Each row is a point. Each copy is the shape, with its points in the same order, stretched, turned, moved and blurred by noise. Say if it was mirrored as well.
In the rows, zero is written as 128.

Shape (6 x 3):
[[121 124 127]
 [158 167 113]
 [134 189  98]
 [ 75  94 142]
 [137 150 176]
 [169  78 143]]
Copy 1 (6 x 3):
[[136 126 115]
 [113 132 161]
 [ 79 134 143]
 [152 125  59]
 [151 170 137]
 [194 115 153]]
Copy 1 is: mirrored
Copy 2 (6 x 3):
[[121 127 144]
 [194 115 113]
 [183 146 101]
 [ 81 143 162]
 [151 133 189]
 [122  63 181]]
Copy 2 is: only turned
Copy 3 (6 x 3):
[[123  96 101]
 [167 141 102]
 [154 141  70]
 [ 71  55 100]
 [ 95 159 125]
 [153  86 153]]
Copy 3 is: only turned

Shape (9 x 4):
[[ 94 119 150  96]
 [108 136  84 198]
 [160 121 140  92]
 [159 107 136 107]
 [148 112  94  91]
 [156 129 124 106]
 [ 84 177 146  94]
 [154 107 134 158]
 [153 198 133 106]]
Copy 1 (9 x 4):
[[131 167 136 147]
 [ 91  46  83  74]
 [176 123 169 164]
 [157 108 165 169]
 [181 102 115 177]
 [172 107 148 146]
 [166 178 118  89]
 [111  73 163 132]
 [208 118 150  76]]
Copy 1 is: mirrored
Copy 2 (9 x 4):
[[ 77 140 104 102]
 [168 177 133 133]
 [126  87 130  95]
 [130  95 150  95]
 [140 115 134  61]
 [148  96 124  95]
 [ 96 136  61 118]
 [142 111 164 127]
 [167  83  69 143]]
Copy 2 is: mirrored
Copy 3 (9 x 4):
[[122 138 158  83]
 [108 187  93 165]
 [151  98 127 104]
 [138  95 129 119]
 [118  95  83 107]
 [146 104 107 109]
 [157 164 137  64]
 [135 122 137 156]
 [194 142 102  91]]
Copy 3 is: only turned
Copy 4 (9 x 4):
[[ 61 133  98 153]
 [190 172 150 168]
 [ 92 131 120  85]
 [113 121 115  92]
 [122 173  88  87]
 [109 148 127  93]
 [ 30 179 142 163]
 [156 109 141 119]
 [ 69 187 192 100]]
Copy 4 is: only turned

Shape (8 x 4):
[[ 67 176  95 114]
 [172 117 138 119]
 [ 73 128 114 114]
 [146 128 161 194]
 [182  86  45 134]
 [154 112 138 155]
 [115 124 118 105]
 [143 132 146 150]]
Copy 1 (8 x 4):
[[ 70 179 150  95]
 [172 110 145 120]
 [ 80 141 145 146]
 [154 183 118 175]
 [187  71  33  87]
 [158 135 118 150]
 [118 119 148 126]
 [147 154 139 141]]
Copy 1 is: only turned
Copy 2 (8 x 4):
[[199 105  97 116]
 [ 81 152 133 151]
 [149  84 113 106]
 [141 137 219 145]
 [110 106  63 240]
 [118 129 167 154]
 [119 109 107 127]
 [125 138 172 137]]
Copy 2 is: mirrored
Copy 3 (8 x 4):
[[107 210 125 151]
 [164 104 138 103]
 [100 171 112 138]
 [153  93 139 172]
 [195 134  67 106]
 [156 101 122 139]
 [123 146 122 116]
 [150 115 141 143]]
Copy 3 is: only turned
Copy 4 (8 x 4):
[[105 158 118 211]
 [149 127 109  82]
 [ 92 167 114 171]
 [173 154 207 113]
 [ 96  64 147 110]
 [145 133 159  98]
 [110 149 115 142]
 [162 138 151 116]]
Copy 4 is: only turned

Shape (10 x 6):
[[161 147 145 140 102  37]
 [ 49  73 155 140 160  99]
 [156 150 117 108 156 165]
 [140 136 128  93  84 163]
 [164 114 194 154  39 148]
 [131 130 123 139 140 143]
 [157 126 104 150 147 159]
 [142 123 103 139 139 112]
 [146  97 105 150 135 169]
 [162  82 127  88 152 133]]
Copy 1 (10 x 6):
[[131 150 174 137  30 167]
 [104 146  80 200 116 129]
 [137 115 132 107 144 113]
 [ 90 134 166 108 147 128]
 [ 72  89 206 150 129 164]
 [138 125 140 146 130 120]
 [153 115 150 137 136 100]
 [148 138 143 147 101 109]
 [136 106 149 149 149  92]
 [ 96 102 122 122 115  83]]
Copy 1 is: mirrored
Copy 2 (10 x 6):
[[232 172 179 118 132 105]
 [ 66 119 214 115 170 134]
 [104 155  71 156 127 143]
 [131 107 103 147  97 135]
 [193  75 148 175 141 128]
 [106 148 123 149 141 132]
 [ 99 146 106 169 138 117]
 [128 159 135 133 133 105]
 [ 78 121 110 162 144  99]
 [108 118  99 110 152 117]]
Copy 2 is: only turned
Copy 3 (10 x 6):
[[154 134  68  91 127 186]
 [140 112 169  82   7 151]
 [119  89 102 134 161  73]
 [178 106 109 160 135 103]
 [173 115  78 189  72 175]
 [124 123 119 132 117 110]
 [103 132 101 143 131  85]
 [122 140 101 112 122 110]
 [116 133 107 154  97  78]
 [150  63  67 106  92  62]]
Copy 3 is: mirrored

Shape (9 x 6):
[[104 165  81 186 160  86]
 [121 137  99 188 193  90]
 [139 139 143 166 116 119]
 [158 122  99  66 115 135]
 [148 138 137 145 106 118]
 [154 158 178 110 157 155]
 [108 126 116  99 119 152]
 [126  80  99  95 125 159]
 [108  84 137  79 103 113]]
Copy 1 (9 x 6):
[[122  87 198 107 135  63]
 [144  85 189  97 160  54]
 [118 127 154  83 117 116]
 [104 142  64 142 119  85]
 [105 136 131  92 109 113]
 [116 161 134 124 173 134]
 [122 118 107 159 118 119]
 [148 109  75 152 103  92]
 [111  92  61 138 125 120]]
Copy 1 is: only turned
Copy 2 (9 x 6):
[[119 187 227 105 175 134]
 [134 182 227  54 152 107]
 [134 103 158  88 148 162]
 [158 180  54 148 132 130]
 [144 118 137 106 144 172]
 [213  66  97  78 132 117]
 [117 121  89 134 138 106]
 [ 92 156  68 110 125  98]
 [106 128 102 158  88 112]]
Copy 2 is: mirrored
Copy 3 (9 x 6):
[[116  92  66 141  78  55]
 [127 124  95 112 106  34]
 [108 111  78 119 153 116]
 [165 114 193 140 137 159]
 [120  96 105 125 158 127]
 [178 189 114 163 174 114]
 [128 156 142 139 112 165]
 [125 152 185  85 119 178]
 [ 80 137 199 130 147 163]]
Copy 3 is: only turned
Copy 4 (9 x 6):
[[116 131 100  48 148  54]
 [ 93 153  79  65 156  65]
 [147 137 111 134 131  87]
 [172 128 112 116 153 183]
 [162 128 112 137 134 108]
 [148 202 148 117 110 139]
 [126 117 141 117 109 164]
 [133  98 114 141 131 196]
 [118  64 140 171 162 153]]
Copy 4 is: only turned

Shape (14 x 8):
[[172 120 117 110 127 131 121 110]
 [ 41  75 145  83 168  92 136 112]
 [139 147 116 133 159 101 134 127]
 [181  96 112 173 151 164 131  99]
 [174 144 121 148 126 168 175 141]
 [136 149 117 152 110 137 122  65]
 [150 154 105 145  93 132 156 105]
 [151 143 113 124 100 162 161  94]
 [119 107 186 142 147 100 124 131]
 [181 128 105  96 129 152 154  92]
 [124 119 197 113 165 130  76 117]
 [177  91 100 155  83 113 189  86]
 [ 88 154  93  55 110 173  25 169]
 [111 106 169 127 180 124 104 125]]
Copy 1 (14 x 8):
[[139 120  69 127 164 138 137 150]
 [ 19  97 156 174  92  48 112 122]
 [134 120 142 172 151 122 121 134]
 [136  92 106  86 217 151 145 154]
 [152 163 138 100 183 132 160 143]
 [158  93 139  86 137 143 104 154]
 [172 133 144  91 130 137 144 156]
 [138 143 125  80 145 130 135 167]
 [135 103 128 150 148  69 127  98]
 [118 135  75 118 180 134 131 186]
 [123 106  85 159 159 102  82  87]
 [161  97 114  68 160 101 193 193]
 [ 91 169  73 122  46 227 100  64]
 [ 96 105 125 162 160  97 101 101]]
Copy 1 is: mirrored
Copy 2 (14 x 8):
[[116  75 114 140 120 108 164 124]
 [170  54 136 175 133 205 110  86]
 [107 113 129 158  96 131 134 106]
 [ 62  90 103 157 150 129 141 113]
 [ 84 145  89 116 123 124 140 126]
 [113 120 123 181 155 129 195 126]
 [111 141 109 174 144 103 156 122]
 [120 113  82 151 156 124 180 138]
 [136  86 157 102 148 149 133  99]
 [117  88  72 139 119 110 172 130]
 [143  58 172  82 114 183 168 137]
 [104 111  80 169 185  56 149  87]
 [152  67 151 205  88 161 124 230]
 [119  78 150 117 123 186 136 109]]
Copy 2 is: mirrored

Shape (11 x 8):
[[154 134 137 133 133 114 124 155]
 [134  57 137 114 229 122 119 135]
 [112 146 137 101 103 135 149 114]
 [121 140 108 108  92 123 115 160]
 [131 145 135 122 120 146  68 120]
 [113 116 137 140 139 134 146 120]
 [138 108 141 103  94 122 138 121]
 [143 141 135 110 112 160 148 146]
 [111 129  84 109  97 135 169  50]
 [110 124 137 114 119 117 160 157]
 [127  51 122 127 100 161 169 102]]
Copy 1 (11 x 8):
[[127 151 136 139  96 149 125 111]
 [219 165  75 101  56  84 222  57]
 [ 87 127 159 146 150 116 117 148]
 [ 83 102 152 140 123 159 125 135]
 [127 116 133 131 145 160 126 102]
 [123 156 120 128 125 123 153 134]
 [110 125 122 154 127 106 119 127]
 [ 79 142 155 122 125 135 105 114]
 [122 110 127 118 161  99 104 186]
 [ 93 140 147 150 102 105 146 146]
 [113 133  63 119 137  93 136 120]]
Copy 1 is: only turned
Copy 2 (11 x 8):
[[125  95 120 120 147 127 125 137]
 [122 168 112  41 137 139 115 113]
 [158 119 122 150 140 149 130 113]
 [170  84 125 126 166 119 129 141]
 [155  93 122 115 123 159  99 183]
 [137 132 122 126 130 129  99 111]
 [148 113  95 143 165 144 130 128]
 [135 102 138 139 177 147 121 132]
 [171 176 115 176 116 125 135 145]
 [153 110 125 122 167 125 132  84]
 [144 159  93 145 194 123  88 115]]
Copy 2 is: mirrored
Copy 3 (11 x 8):
[[154 136 139 119 107 103 116 110]
 [151 116 173 153 113 249 137  65]
 [104 168 122 164 140 124 101 156]
 [ 93 145 166  96  88  76 100 147]
 [118 152 116  85  57 132 116 170]
 [121 120 129 153 162 144 128 132]
 [108 137 140 176 111 124 103 149]
 [108 165 124 147 111 113 136 114]
 [ 94 186 154 199 172 129 134 209]
 [102 126 143 161 153 116  95 113]
 [ 74  98 163 222 148 156 166 130]]
Copy 3 is: mirrored
Copy 4 (11 x 8):
[[130 124 129 153 110 130 120 149]
 [ 78  97  89 143  80 138  45  35]
 [120 145 172  85 162 118 156 153]
 [104 161 158  99 109 117 149 188]
 [ 99 121 145 106  65 112 170 132]
 [118 118 110 117 136 116 124 124]
 [109 123 176  86 146 149 140 152]
 [ 90 136 163 131 162 107 140 164]
 [ 98 175 105  60 186 147 188 125]
 [126 142 156  99 153 112 111 161]
 [ 65  99 121  72 170 146 125 149]]
Copy 4 is: only turned

Shape (13 x 9):
[[103  93 107  93 110 131 113 104 149]
 [ 90 101 169  97 166  70 103 103 133]
 [150 116 158 120  88 143 176 136  99]
 [152 139  89 135 129 175 171 118 115]
 [170 136  91  73 107 130 146 124 129]
 [141 167  81  94 147  90 148  80 139]
 [165 166 125 135  67 157 141 166 100]
 [118 115 110 127 108  84 142 111 142]
 [ 92  81 150  76 194  76  95  93 143]
 [147 142 117 121 131 140 133 135 163]
 [119 103 152 117 161  91  76  69 100]
 [ 96 156 151 117  81 152 148 164  69]
 [137 155 143 108  91 161 152  97 142]]
Copy 1 (13 x 9):
[[103 140  81 139 158 154 151 127 106]
 [130 115 119 171 197 155 162 135 183]
 [113 154  94  36 105 156 139 168 127]
 [136 114  72  87  90 140 128  92  89]
 [123 146  68  74 141 163  92 105  99]
 [141  99  64 126 190 121  89  80 113]
 [140 171 105  54  92 139 103 179  98]
 [118 112  95 114 185 136 122 154  83]
 [128 103 115 190 206 176 165  93 179]
 [101 116  99 132 133 138 103 112 107]
 [169 146 129 140 198 147 169 105 177]
 [151 165  88  92  80 157 151 211 160]
 [ 84 152  69  77 118 109 121 134 132]]
Copy 1 is: only turned
Copy 2 (13 x 9):
[[163 120  79 133 151 116 149  90 163]
 [128 113 105  47  74 118  99 113 202]
 [148 150 127 173 173  82  95 151 127]
 [109 163 132 182 189  95 170  91 120]
 [121 149 126 160 206 169 135 108 133]
 [ 95 164 102 115 145 196 159 101 160]
 [155 134 162 207 170 117 134 161  39]
 [131 138  55 138 128 132 111 125 130]
 [104 109 103  30  85 126 113  80 234]
 [115 144 127 126 161 119 147  87  94]
 [114  77 115  49 111 104 164 157 209]
 [201 146 178 199 103 110 116 156 112]
 [169 168 131 146 182  99 157 127 125]]
Copy 2 is: only turned
Copy 3 (13 x 9):
[[101 120 166  74 127 158 120 126 114]
 [101 147 125  91 129 114  55  99 189]
 [159 116  99 150 153 163 160 124 106]
 [153 153 166 141 120 141 194 161  99]
 [161 128 143 117 122 111 152 114  85]
 [129 176 151  88 131  60 138 147 126]
 [162  92  97 184 144 135 166 167  52]
 [ 94 111 129  83 132 120 140 135 140]
 [101 159 163  74 107 113  50  86 207]
 [117 144 109 118  86 129 150 132 117]
 [144 130 167  99 143 117  51 156 168]
 [136 113 116 203 189 142 136 153  64]
 [135 165  95 109 139 152 149 155  82]]
Copy 3 is: only turned
